Each row is a point. The last column is the point's height on a tilted bowl or saddle (a function of degree 2), plus a little noise. Count its main directions that bend up, bend down and stay straight.

Points (11 x 3):
-0.010 -0.027 -0.015

-0.014 0.007 0.001

-0.050 0.031 -0.033

-0.011 0.002 0.002

-0.071 -0.017 -0.070

0.020 0.022 -0.011

0.028 -0.019 -0.024

-0.014 -0.032 -0.023

0.037 -0.012 -0.031

0.000 0.020 0.000

-0.045 0.021 -0.022
Directions: 0 up, 2 down, 0 straight

Points, 15 rows:
-0.016 -0.062 -0.024 0.007

-0.034 0.028 -0.026 0.017

0.022 0.050 0.037 -0.056

-0.030 0.002 -0.016 0.016

-0.024 0.034 -0.024 0.010

-0.008 0.008 0.013 0.005

0.009 -0.005 0.008 -0.001

-0.013 0.059 -0.024 -0.012

-0.007 -0.038 -0.026 0.015

0.002 0.008 -0.034 0.014

0.020 -0.003 0.009 -0.010

-0.009 -0.035 0.001 0.012

0.040 -0.052 0.013 -0.001

0.018 0.018 0.010 -0.022

0.025 0.067 0.033 -0.083
Directions: 1 up, 1 down, 1 straight

Points:
-0.013 -0.044 0.008 -0.002 0.018

0.014 -0.046 -0.034 -0.007 0.004

0.051 -0.018 0.029 0.013 0.041

0.018 -0.023 -0.010 0.039 -0.025

0.062 -0.027 -0.015 0.026 0.007

-0.007 -0.007 0.006 0.031 -0.022

-0.013 -0.009 0.038 0.030 -0.013

0.030 -0.041 0.030 0.016 0.010

0.041 -0.026 0.014 -0.020 0.024

-0.071 -0.028 0.025 0.029 0.064

0.023 0.025 -0.036 0.029 -0.039

0.019 0.017 0.022 -0.027 0.015

0.033 0.024 -0.053 -0.011 -0.028

-0.008 -0.027 -0.017 -0.011 0.004

-0.064 0.013 -0.030 0.005 0.039

-0.023 -0.033 0.058 -0.015 0.021

-0.004 -0.029 0.001 0.025 -0.011

-0.026 -0.003 0.039 -0.011 0.001

0.006 -0.024 -0.003 -0.043 0.009

-0.040 -0.014 -0.033 -0.035 0.049

-0.012 -0.023 -0.005 -0.028 0.012

-0.025 -0.004 0.021 -0.004 -0.005

-0.054 0.006 -0.035 0.008 0.034

0.056 0.000 0.022 0.013 0.052
Directions: 1 up, 0 down, 3 straight

Points:
0.064 -0.004 0.038 0.017 -0.036 0.017 0.050

-0.048 0.023 0.004 -0.004 0.038 0.005 -0.032

0.025 0.014 0.014 -0.001 0.015 -0.055 -0.010

0.074 -0.010 -0.035 0.031 0.027 0.033 0.018

0.016 0.020 0.011 -0.033 0.048 0.008 -0.010

0.023 -0.066 0.031 0.004 0.002 -0.064 0.041

0.049 -0.023 0.009 -0.022 -0.051 -0.026 0.068

0.029 -0.003 -0.029 0.013 0.041 0.015 -0.003

0.036 0.039 -0.041 0.024 -0.007 -0.031 -0.039

0.018 0.012 0.010 0.019 0.026 0.006 0.011

0.002 -0.014 0.019 0.040 0.001 0.003 0.028

0.036 -0.036 -0.041 0.002 0.017 0.036 0.009

0.015 -0.003 0.010 -0.002 0.019 0.009 0.009

-0.031 0.012 -0.032 -0.014 -0.014 0.011 -0.003

-0.029 0.045 -0.036 0.027 -0.018 0.003 -0.010

-0.009 0.014 -0.017 0.040 0.012 -0.028 -0.017

0.008 -0.054 0.015 -0.017 -0.028 -0.028 0.032

0.011 0.022 -0.010 -0.030 0.028 -0.037 -0.046

-0.053 0.035 -0.026 0.016 -0.011 0.010 0.004

0.040 0.030 0.001 0.039 -0.028 -0.009 0.015

-0.030 -0.008 -0.023 -0.006 0.000 0.028 -0.003

-0.012 -0.053 0.067 -0.042 -0.014 -0.025 0.027

0.031 -0.002 -0.014 -0.033 -0.018 0.025 0.023

0.036 0.036 0.020 -0.006 0.019 -0.035 0.001

0.022 -0.012 -0.030 0.004 -0.022 -0.044 0.003

0.001 -0.022 0.037 0.027 -0.009 0.013 0.030

-0.008 -0.010 -0.036 0.006 0.062 -0.023 -0.057

0.065 0.020 0.019 0.013 -0.041 0.043 0.015

-0.030 0.047 0.013 0.024 -0.019 -0.020 0.007

-0.030 0.019 0.037 -0.009 -0.075 -0.015 0.062

-0.001 -0.025 0.046 -0.026 0.010 0.004 0.019

0.043 -0.043 0.001 0.022 -0.017 0.002 0.036

0.030 0.000 -0.015 -0.046 -0.009 0.030 0.024

0.018 -0.013 0.022 0.035 0.028 0.030 0.026

0.039 -0.021 -0.040 -0.046 -0.008 0.007 0.035

-0.032 0.006 -0.010 0.032 0.061 0.025 -0.007

0.042 -0.029 -0.021 -0.039 0.013 -0.019 0.032

0.035 0.009 0.002 0.042 -0.038 0.033 0.012

-0.005 0.028 -0.005 0.034 0.008 -0.010 -0.003

-0.010 0.009 -0.021 -0.009 0.012 -0.015 -0.027
Directions: 3 up, 2 down, 1 straight
